Each row is a point. The last column is the point's height on a tilted bowl or saddle (a function of degree 2), plus a little noise. Count its main directions that bend up, bend down and stay straight.

Points (17 x 4):
-.46	.31	-.35	-.36
-.14	-.24	.49	.54
.03	.01	-.35	.01
-.04	.04	-.55	.08
-.35	-.94	.20	.94
.32	.39	.15	.59
.32	.02	-.10	.27
.15	-.07	-.09	.04
-.08	-.23	.00	-.04
-.23	.07	.19	.13
.42	.19	.00	.49
-.06	.14	.15	.11
-.09	-.16	.04	-.03
.01	.29	.05	.14
-.06	.12	-.11	-.08
-.43	.12	.20	.27
.15	-.10	-.05	.06
Directions: 2 up, 0 down, 1 straight

Points (22 x 5):
.84	-.19	-.37	.06	-.06
-.05	.14	-.34	-.48	-.25
.56	-.67	-.61	.07	-.73
.34	.31	.00	.90	-.30
.49	.45	-.66	.84	.52
-.42	.20	-.26	-.30	-.18
.20	.30	.03	-.72	-.28
.04	.42	.43	-.34	-.06
.34	.37	-.18	-.08	-.03
-.04	.12	.12	.81	-.74
-.36	.52	.03	-.33	-.20
-.50	.18	-.17	-.51	-.08
.04	-.25	.12	.04	-.27
-.07	-.01	-.05	-.21	-.15
.57	.57	.41	-.39	-.10
-.21	-.18	-.42	.29	-.51
-.47	.19	-.42	-.17	-.24
.15	-.53	.24	.19	-.52
.16	-.29	-.13	-.26	-.31
.14	.50	-.44	-.12	-.08
-.78	-.67	-.14	.38	-.92
.88	.12	.05	-.82	-.50
Directions: 1 up, 2 down, 1 straight

Points (21 x 5):
-.94	-.74	.40	.05	-.83
-.66	-.09	.57	-.25	-.35
.24	-.38	-.51	.26	-.34
.31	-.18	.15	-.47	-.15
-.40	-.10	-.25	-.47	-.08
-.05	.43	-.14	.33	-.10
-.28	-.39	-.24	-.18	-.17
-.37	-.22	.39	-.46	-.24
-.59	-.35	-.33	.52	-.43
-.25	-.19	-.33	.66	-.42
.07	-.71	-.75	.29	-.68
-.13	.01	.71	-.01	-.32
.64	-.79	-.28	-.39	-.71
-.07	-.29	-.03	-.10	-.09
-.27	-.76	-.01	.71	-.84
-.59	.13	-.37	.45	-.28
.08	.17	-.07	.58	-.28
-.20	-.20	-.12	-.17	-.05
-.05	.37	-.29	-.14	.02
-.01	.22	-.10	-.06	.04
-.17	-.11	-.53	.23	-.18
Directions: 0 up, 4 down, 0 straight

Points (44 x 7):
.29	.49	-.31	-.16	.13	-.21	.14
-.27	-.04	-.23	-.14	.13	.62	.43
.26	.27	.25	.12	.20	-.17	.01
.08	-.32	.18	-.31	-.40	.02	.39
-.06	-.18	.06	-.29	.20	.25	.12
-.20	.45	-.50	.08	-.30	-.59	.68
.52	-.05	-.37	.07	.03	-.54	.33
-.36	-.15	.94	.06	-.15	-.34	.79
-.34	.00	-.35	.02	-.24	-.20	.39
.11	.32	-.51	-.19	.16	.45	.34
-.35	-.15	-.07	-.56	.07	.00	.19
-.30	.38	.44	-.21	.23	-.25	.28
-.37	.56	.20	.31	-.49	.11	.78
-.01	-.64	.23	-.13	.07	-.14	.21
-.10	-.19	.29	-.04	-.07	-.22	.14
.12	-.30	.05	.03	-.02	-.02	.12
-.12	.39	-.65	.17	-.18	.31	.56
.26	.11	.07	.11	.32	.08	-.01
.12	.19	-.02	.08	.43	.08	.02
.13	.38	-.06	-.04	.23	-.37	.04
.28	-.44	.37	-.57	-.11	.54	.79
-.34	.16	-.58	-.09	.18	.45	.48
-.45	.03	.05	-.09	.29	-.15	.14
-.34	-.70	-.02	.34	.27	.31	.62
.11	-.30	-.20	-.18	-.01	-.02	.11
.42	.19	-.09	.11	.11	-.03	.01
.32	-.39	-.32	.03	.01	.20	.30
.47	.20	-.39	.04	.52	-.17	.18
-.13	.01	-.18	.39	-.56	.03	.65
-.06	-.12	-.55	.09	-.31	-.48	.53
.52	-.54	-.30	.04	-.48	-.08	.77
.03	.22	.35	-.13	.01	.21	.17
.15	.46	.20	-.09	-.28	-.04	.19
-.44	-.16	-.55	-.12	.11	-.15	.28
-.10	-.21	.30	.12	.33	.15	.20
.04	.13	-.05	.33	-.09	.17	.18
-.15	.54	.06	-.36	-.10	-.21	.31
-.20	-.26	-.55	-.20	.40	-.02	.14
-.58	-.48	.17	-.13	-.10	.06	.48
.34	.08	-.46	-.07	-.59	.14	.63
.31	.18	.02	-.39	.15	.00	.06
.10	-.11	.22	.41	.16	-.18	.21
-.38	.35	-.28	.36	-.27	.28	.64
.18	-.16	.06	-.30	-.12	.10	.16
Directions: 5 up, 0 down, 1 straight
